Each row is a point. Each copy is the shape, with its points in the same order, turned, moved and blurred by noise. Say if it was mirrored as well.

Shape:
[[ 21 -26]
 [-43  35]
 [ -4 -47]
 [ -7  64]
 [-81  10]
 [ 14 -21]
 [  0 -40]]
Copy 1, 7 rows:
[[ -30    4]
 [  28  -57]
 [ -58  -24]
 [  61  -26]
 [  11 -101]
 [ -26   -6]
 [ -47  -19]]
Copy 1 is: mirrored
Copy 2, 7 rows:
[[-22   8]
 [ 42 -52]
 [-41 -19]
 [ 67 -15]
 [ 17 -94]
 [-18   0]
 [-35 -15]]
Copy 2 is: mirrored
Copy 3, 7 rows:
[[-21  47]
 [ 40 -20]
 [-41  23]
 [ 69  18]
 [ 13 -60]
 [-18  42]
 [-36  21]]
Copy 3 is: mirrored

Shape:
[[  43    3   31    2]
 [  -5   22   46    0]
 [  -3   38  -11   35]
 [  -7   53    7   34]
 [  28  -37   38   36]
 [  51   25   30  -60]
 [ -27 -101  -61  -19]]
Copy 1 (7 x 4):
[[ 19 -46 -22 -42]
 [-11   2 -53 -18]
 [-41  11 -21 -57]
 [-42  18 -33 -57]
 [ 47  -5 -28 -62]
 [-14 -84 -30   5]
 [ 67  38  95  -8]]
Copy 1 is: mirrored
Copy 2, 7 rows:
[[  35   46  -21   13]
 [ -15   47  -19   29]
 [ -22   55   -7  -37]
 [ -32   71   -7  -22]
 [  26   25  -72    2]
 [  48   41   32   48]
 [  14 -101  -23  -39]]
Copy 2 is: only turned
Copy 3 (7 x 4):
[[  31  -38   23    6]
 [  47   -3   51   22]
 [  36   17   35  -52]
 [  69   11   46  -41]
 [ -12  -54   60  -11]
 [  51  -20  -17   51]
 [-103   34   -2  -12]]
Copy 3 is: mirrored
Copy 4:
[[-19  26 -23   9]
 [-10 -22 -25  11]
 [-12 -23  25 -34]
 [-17 -34   9 -46]
 [ 37  29 -10  16]
 [-83  23 -38  28]
 [ 15  17 102  85]]
Copy 4 is: only turned

Shape:
[[-18  -2 -21   3  -6  -2  24   8]
 [-21  -5  -5 -20 -19 -47   5 -34]
 [  3 -73 -32   2 -22  57 -39   2]
 [ -2  13 -11 -28  16  22 -18 -13]
 [ 17   0  -7  -4 -16 121  10 -24]
 [-43  12 -17 -23 -29  11 -37 -37]
 [-48  13  84 -26   6  11 -32 -29]
 [  8  14 -35 -36 -22 -36  -2  -9]
 [ 17 -20  -9   5 -14 -37 -37 -25]
 [ 17   6   5 -41 -25 -38  -9  73]
 [ -3 -11  20  15 -28  -7 -25  43]
 [-17 -18  -4   7 -17 -27  65 -12]
 [-26 -27 -38  -6  68 -22  -4 -36]
 [ 19  10 -33   9 -20 -42 -14 -11]]
Copy 1, 14 rows:
[[ 27 -17  -2   4   9   5  13 -22]
 [ 46 -28  11  -2  26 -51 -19   7]
 [-56  15  19  22  17  -2 -45 -64]
 [  4  13  26  25 -27 -16 -12   8]
 [-10  49 -22  28 -59  43 -57 -44]
 [ 42  13  33  47  18 -18 -44  -7]
 [ 34 -68  43  54 -45  -4 -61  24]
 [ 39  11  31 -16  13 -48   2  -7]
 [ -7 -10  36 -22  28 -37 -32  15]
 [ 25 -30  78 -37 -20 -22  30 -41]
 [  3 -39  55 -16   1  19 -12 -25]
 [ 42 -42 -42 -17  14 -11   2 -18]
 [-24 -13 -18  47  23 -47  20  38]
 [ 21   8  25 -34  35 -23  -4  15]]
Copy 1 is: mirrored
Copy 2, 14 rows:
[[  20   17    6  -11   -6    1  -10    4]
 [  -3   37   36   22    7   45   -3   12]
 [ -54  -27  -35   33  -25  -36  -29    6]
 [   2   -3  -15    5  -42   40    0    8]
 [ -28   -4 -111  -22  -25    6    5  -20]
 [ -46   25    4   -8  -26   37   13   33]
 [ -18  -44   -6  -13   30   92   28   42]
 [   0   37   33   10  -37   41  -24  -12]
 [ -21    0   38   45  -15   24    5  -17]
 [  14  -28   54  -25  -26   40  -70  -27]
 [ -15  -43   35  -22    2    7  -17  -19]
 [  37   42    8    4   41    7  -15   -6]
 [  42   10    6   62  -35    8   18   50]
 [  -3   25   46   18  -29   15    5  -29]]
Copy 2 is: only turned
Copy 3, 14 rows:
[[ -2 -15  28 -11   7 -14  -1  33]
 [-37  12 -13 -11  -2  -1  26   5]
 [ 51 -67  55 -29  14 -10  41 -27]
 [ 32   3   0  10  11 -36  10  -9]
 [104 -10  69  25 -20   6   9  -9]
 [ 29  10 -23 -13  29  22  18 -13]
 [  4  63  20 -31  33 -17 -40 -70]
 [-10  -4 -26 -16 -21 -16  34  20]
 [-24 -38  -8  -4 -15  -8  26 -28]
 [ -3 -17 -15 -78 -43 -61 -12  15]
 [  4 -36  19 -51 -13 -12 -34 -11]
 [-39  11  46 -15  -3   5  12  51]
 [-22 -15  16  45  56 -49  28  -1]
 [-24 -39 -21   7 -28  -6   8  10]]
Copy 3 is: only turned
Copy 4, 14 rows:
[[  -3    3   21  -21    3   -1   30  -12]
 [  -5   41  -33   15   -3   12   29  -11]
 [ -67  -41  -28  -64   34  -31  -14  -26]
 [  18  -12   -4  -14   16    7  -25  -28]
 [   8  -36   -2 -105  -23  -18  -53  -33]
 [  -5   37  -19  -13   19  -16  -41   -3]
 [  48   -6  -63   25  -22  -41  -32   25]
 [ -13   19    1   17   12   45   12  -27]
 [ -37    1  -34   24   -2    3   12  -48]
 [ -34  -33   13   33    0   46   19   32]
 [ -45  -22    1   23  -21  -22    9   17]
 [  -3   32  -14  -28  -26    5   70   -2]
 [  30   10  -21    7   71  -33   32  -56]
 [ -34   23    1   22   -8   20   19  -49]]
Copy 4 is: only turned

Shape (14 x 11):
[[ -32    9   -7   -1   46   14    1   -4  -12   -1   18]
 [ -19  -21   13   -8    2  -30   33  -17   45   18  -48]
 [  -2   17   19  -29  -13   10   16   -4  -24   11   35]
 [ -24   15   27   26    7   -8   27  -20  -15   31   -6]
 [ -14   10  -34   11   -6   15   19    9   -7  -81   28]
 [  98    4    6   11  -21  -65  -29    4  -26   32   40]
 [  51    8    1  -19  -18   18   17  -18  -12   25   27]
 [  -8  -21   -3  -28    6  -21    5   94   34  -22    4]
 [ -31  -20  -54   -3   12  -22   23  -20  -13   29  -29]
 [  -6   -9   12   -2    4  -18 -121  -25   -6  -31   38]
 [  11  -45   27   41   -3   20   38    0   -6   31   39]
 [ -30  -32   32  -31  -11   -4   48  -11  -16   16   -1]
 [ -36   11  -51  -23  -23  -20   49    9   21   28    8]
 [ -24  -11  -37    7  -20    8  -12   11  -15   23  -25]]
Copy 1 (14 x 11):
[[ 26 -31  -9  13 -25 -34 -12 -45  10 -28  13]
 [-18  29 -29 -58  15 -28  10 -30 -20 -49  28]
 [ 42   1  19   9  20 -29  20 -20  31  -2   5]
 [  4   3  18 -16 -26 -64  27 -27  -2 -25   1]
 [  7 -69  23 -15  25  12 -37 -20  50 -23  19]
 [ 39  10  37  40  46 -22   1  84 -55   4   5]
 [ 39  22  35   4   6   4  23   8   8  19  12]
 [ -8  12 -53  25  55  -8 -42  -3  49 -61  12]
 [-17 -24 -21  -8 -10  -8  42 -33 -18 -38  57]
 [ 52 -69   0  44  52  -4 -27 -44 -65 -24 -51]
 [ 13  26  34   3 -39   2  15  12  21 -54 -27]
 [ 29   7 -21 -40  -3 -30  53 -20  31 -41  -2]
 [-11  17  13   9  35 -12  35 -41  29 -50  70]
 [-35 -22 -13  23   1   0  34 -28  -3 -24  14]]
Copy 1 is: mirrored
Copy 2 (14 x 11):
[[ 21  34 -10  11 -14  13 -52  -9  12 -19  29]
 [ 12  14 -50 -32 -29   6  42   7 -25 -29  30]
 [ 18   0  11   6  12  -2 -17   2  11  29   1]
 [ 39  -2 -48  -9 -17 -28 -14 -16   4   2  26]
 [ -4  -2 -10 -37  18  50 -54  16  69 -22   6]
 [ 18   1  43 -51 -56  -5  23 -80  48  57 -22]
 [ 14  10   2 -18 -15  12  -8 -14   1  56 -26]
 [-54  32  35 -18 -39  10  14  37  46 -33  36]
 [-21  21 -63  -8  -6  28  -4 -45  -7 -12  44]
 [ 50  36  35  26 -15  19 -10 -72  60 -63 -59]
 [ 23  61 -46 -35 -15 -31 -11   9  42  45   6]
 [ 23  24 -38  11  19   1  25  19  11  14  37]
 [-46   9 -20 -32  27   4  -8  -9 -24  -6  36]
 [-35   9 -50  12 -17   5 -13 -27  18 -14   0]]
Copy 2 is: mirrored
Copy 3 (14 x 11):
[[-12  -5 -23  16  18  18 -26   3 -22   1 -32]
 [ -4  29  51   3  -1  12 -34 -31  -6 -33  35]
 [ -3  12 -44  -7   9 -14   2 -21  26   4 -14]
 [ -9  10 -24  18 -19   5 -32 -10   6 -49  -2]
 [-35  49 -37   1  71 -27 -11  37 -30  10  -5]
 [ 74  50 -36 -45 -45   9  41  50  34   4  15]
 [ 16  29 -41   1  -7  -3  -6   0  49  28  20]
 [-13 -25  31 -57  44 -12  29  12 -37  12  28]
 [-10  37 -10 -21 -19  21 -71 -22 -42   3  12]
 [ 10  64  -3  27 -21   5  80  16 -46  26 -70]
 [ 34  -9 -53  37  -2 -17  -9  -5 -10 -16  50]
 [ 11   6  -5   0   9 -32 -32 -60   3 -19  11]
 [-37  28 -26 -49  16  32 -33 -37 -13  -7  38]
 [-37  26 -16 -16 -36  -9 -25  -1 -39  16  11]]
Copy 3 is: mirrored
Copy 4:
[[-41   3  19  -7   5  23   3  20  29 -21  29]
 [ 19  29  -7  23 -58   2 -44 -16 -18 -40  -2]
 [ 12  19 -25   2 -10  23  43  25  32   0  17]
 [ 12   1 -10  -1 -38  40 -20  15  21  14  31]
 [-12  32  47  81  26  34  25  33  37  -6   4]
 [  4  -6 -59  43   4  28  64 -84  -8  41  40]
 [ 10   2 -36  17 -11  23  64   7 -14  13   1]
 [ 38  52  30  43  32  -9  15 -17   9 -68  62]
 [ -1  -8  43  22 -73  14  17  -6   7 -29   9]
 [-45  12 -13  11  60 -30   7 -65  83  16 -21]
 [  3  42  -7  -7 -19  -1  19  23 -23  61  60]
 [ 16  50 -25  17 -65  -9   8  30  25 -17  27]
 [ 33  31  52  -2 -49  43  37  -7   5 -40  11]
 [ 17 -26  38  13 -22 -10  15  -5  21  -3  19]]
Copy 4 is: mirrored

Shape:
[[  19   13  -16    1  -21  -87  -17   22   33   -9  -16   14]
 [  15   26   32  -15   -2   12   -6  -25  -54   24   -8  -31]
 [   2   -3   18    5  -13   15    3   33  -11   22  -20   -4]
 [ -12   -6    2  -18   27    5    6  -31   31  -70   -2   16]
 [  10   33   28  -24   24    8   -1   26   11   21   -9   12]
 [ -70  -28   25  -20   10  -79   -8  -35    0   12  -11  -27]
 [  -6   -5   15    1    8   -4  -22   29   11  -10    0   21]
 [  14  -10   27   47    6   11  -14   24  -13    7  -23   10]
 [   0  -26  -12   14   -8   16    0    2  -25   26   25  -10]
 [  22  -27   16    9  -24   13  -12    0   35   13  -17   11]
 [ -29    9   -3   26   29   -6   17  -14   24   19   -9   26]
 [ -39  -25    1   15 -120   11   31  -10   -2   23  -22  -77]
 [  13  -17   31   -6   10  -16   70   22    3   16   24   12]
 [   2   17   26   -5    2    9    8    3   11   18  -12  -69]
 [   8   -5   -1    1   27  -19  -14   31   -2   16  -12   20]
 [  -4   50   29    5  -32  -15   59  -11   29    8  121    0]]
Copy 1 (16 x 12):
[[ 32 -35  -8  -9  46  12 -19 -38 -13 -31 -32 -27]
 [-10  41 -10  34 -14 -41  12  33 -39 -29  21  -8]
 [ 10  40  14  -2 -11 -12   4  -6 -10  15   5 -20]
 [-73 -34   1  19 -17  14  -2 -27 -15   0 -31  24]
 [  4  25 -20  -7 -32  -9  -6 -35 -43  -1  15  -2]
 [ -8 -18 -13  12  22 -39 -90  32  11 -15 -23  24]
 [ -8  -7   5  -7  -8  11 -12 -17 -21  24   4 -17]
 [-16  28  11 -10   7   8  12  -5   5  13  37 -33]
 [  9  10  26  -7  -7  -9  25  42  -8  15   7   9]
 [ -4  20  44   4  25   7   7 -30 -17  12  10  13]
 [ -6 -11  -4 -13 -24  -2  -9 -21  30 -10  21  28]
 [ 27  55 114  39   6 -53 -10  33  30 -24 -53 -13]
 [-12  11   0 -61  -6 -58  18 -15 -11   9 -18  14]
 [-10  58  24  -5 -22  -7 -21  13 -30 -43 -12   1]
 [ 11   6 -25 -18   3  14  -3 -10 -13  16   9  -8]
 [  4 -63  62 -60 -57 -82  21  -3 -51 -48  -5  10]]
Copy 1 is: mirrored
Copy 2, 16 rows:
[[-37  -8   6  25 -20  17   8   6  51  58  30 -11]
 [ 18  15  48 -47  25 -25   2   5 -22   2  29  39]
 [ -4  36  11 -25  -8   1  21   3 -14  21 -16  17]
 [ 17  47  -6  31  38  -5  19   8  24 -26  33 -47]
 [ 22  48  38 -20   2   8  10   9 -13  48  -1 -17]
 [ 22 -30   1  81   9  -8  -6  13 -31  22  39  26]
 [ -2  19  18   3  -4  14  29   7   4  12 -12 -25]
 [ -9  24  21 -24  -3  24  35  36   3  -1 -20  18]
 [ -1   1 -19 -32  -6   8  -5  -3 -22 -22  -7  14]
 [-25  44   1 -11 -28  27  40   3 -12  -6  22  -1]
 [ 40  32 -16  13  15  50   7  25   7  17   8   2]
 [-60  26 -50   6  24 -16  28 -62 -47   7  15 104]
 [  1  37 -44 -23   5 -17  -8  51 -27  39  10 -18]
 [-19  51  35  -7  30   4 -25  -3 -38  16  10  31]
 [ 12  17  22  -7 -23  10  -1  24  13  21 -14  -7]
 [-18  -8 -63 -59  85  27 -20  -7 -48  51  38 -53]]
Copy 2 is: only turned
